Every row gives one point. The last column is the point's height on a tilted bowl or saddle (a function of degree 2), plus a little noise. Along how many of its main directions does it bend up, bend down or stay straight?

Points (15 x 4):
[[ 29  40 -50 -30]
 [-14   6 -60 -60]
 [ -3  27 -28 -17]
 [ 30  30  25   5]
 [-18 -13 -13  -8]
 [  8 -19 -12 -10]
 [ 38   9 -15 -13]
 [ -2   4  15   9]
 [-23  -8   2   3]
 [ 26  18  32   2]
 [  2  25 -25 -14]
 [-32  46  -8  -7]
 [-19 -44 -12 -12]
 [ 43  40  -5  -2]
 [ 40 -44  27 -44]]
Directions: 0 up, 1 down, 2 straight

Points, 16 rows:
[[ -9  -5  30  -8]
 [ 15  10  -7  -8]
 [  8  -7  -2   1]
 [  7 -13   5   1]
 [  0   0 -11  -2]
 [ 60  20  31 -60]
 [-17  -1  18  -5]
 [-23  17  -5 -19]
 [  4  21  -5 -16]
 [ -6  15  33 -23]
 [ -2  17 -10 -13]
 [ 17 -13  18  -4]
 [ 24   7  47 -35]
 [ -4 -11  -6   1]
 [ 16  12   0  -9]
 [ -8 -10  17   0]]
Directions: 0 up, 3 down, 0 straight

Points, 23 rows:
[[ 45  15   2   5   1]
 [-60  27   7  -8  52]
 [ -3  19 -20  -5   7]
 [-23  11   7  -4   6]
 [  7 -12   9  13   8]
 [ 46  -7 -41  13  22]
 [-11 -58  11  20 -16]
 [ 27  20  13   7 -13]
 [ 32  12 -24   0  -1]
 [ 20  -5  -4 -15   0]
 [  0   5 -15 -11   7]
 [-20  10  36 -48 -32]
 [ -6 -12  13  23   0]
 [ 35 -22  31  13  13]
 [-30  -3   6  -9   4]
 [ 19   6  -2   4   6]
 [ -3   8 -43  15 -12]
 [ 34 -42  46 -18 -60]
 [-11  14 -25 -36  23]
 [ 11   3  42  56 -12]
 [-31 -17  13   7 -17]
 [-18  20  14   0  -2]
 [-18  13   8  -5   5]]
Directions: 1 up, 3 down, 0 straight

Points, 44 rows:
[[ -5  -3  -5 -19  -8  -7  11]
 [-28 -11   4 -10  40  33   7]
 [ -6   3  -5 -13   4  18  14]
 [ 17   9  17  25  15 -31  21]
 [  3   9  12  21  18   4  17]
 [ 11 -23 -18  15   7   2  10]
 [ -1   1 -16  -3  -2   8  10]
 [ -3  30 -17  -8   5  -4  25]
 [ -4  -6   2  -5 -12 -24   4]
 [-21   1 -10  -7   0  19   7]
 [ 17 -21 -14  21  10 -26  11]
 [-10  -8   8  26  28 -10   9]
 [ -1   3 -60   2  16   4   5]
 [ 21   1 -12   5  -2  12  21]
 [  8  -5  -1  14  31   3  10]
 [-12 -14  21 -21  -1  -1  17]
 [-19 -35  -5   2 -31  28  31]
 [-18  14  15   2 -30 -12  15]
 [-11  23  13 -19  18  24  31]
 [  1   8  30  11   6  13  23]
 [  1 -23  22  11  16   0  14]
 [ 20  -5 -15  -6  -1 -10  14]
 [ 18   4 -16 -15  -3  20  30]
 [ 30  -1  -3  11   6 -13  15]
 [-16  -7 -36 -32 -16 -32  31]
 [  2   2   7   1   2  15  14]
 [-34  11   3   2  -5 -10  13]
 [-22 -16  17  10 -44   3  18]
 [-14 -18  -4 -27   4  -5  17]
 [-10  -3   3   4 -20  -8   7]
 [-17 -24 -13 -16  -5   0  13]
 [ 35 -28  25   5   1  13  22]
 [ -7  17  16  20 -19  34  31]
 [ -9  20  -9  -9   6 -11  16]
 [-17 -18   8   5 -20 -29   5]
 [ 12  17   9   1 -11  18  27]
 [ 53   4   1   6  11  24  54]
 [-15 -42  -1  -9   4   1  17]
 [-11   2   0 -12   2   0  11]
 [ 38  39 -14  22 -11  -8  60]
 [  5 -14 -22 -34  14 -12  24]
 [  5 -28  22  -9   1   5  15]
 [-17 -16  -1 -11 -10   5  11]
 [ 22   3   9 -42  14  -2  36]]
Directions: 5 up, 1 down, 0 straight
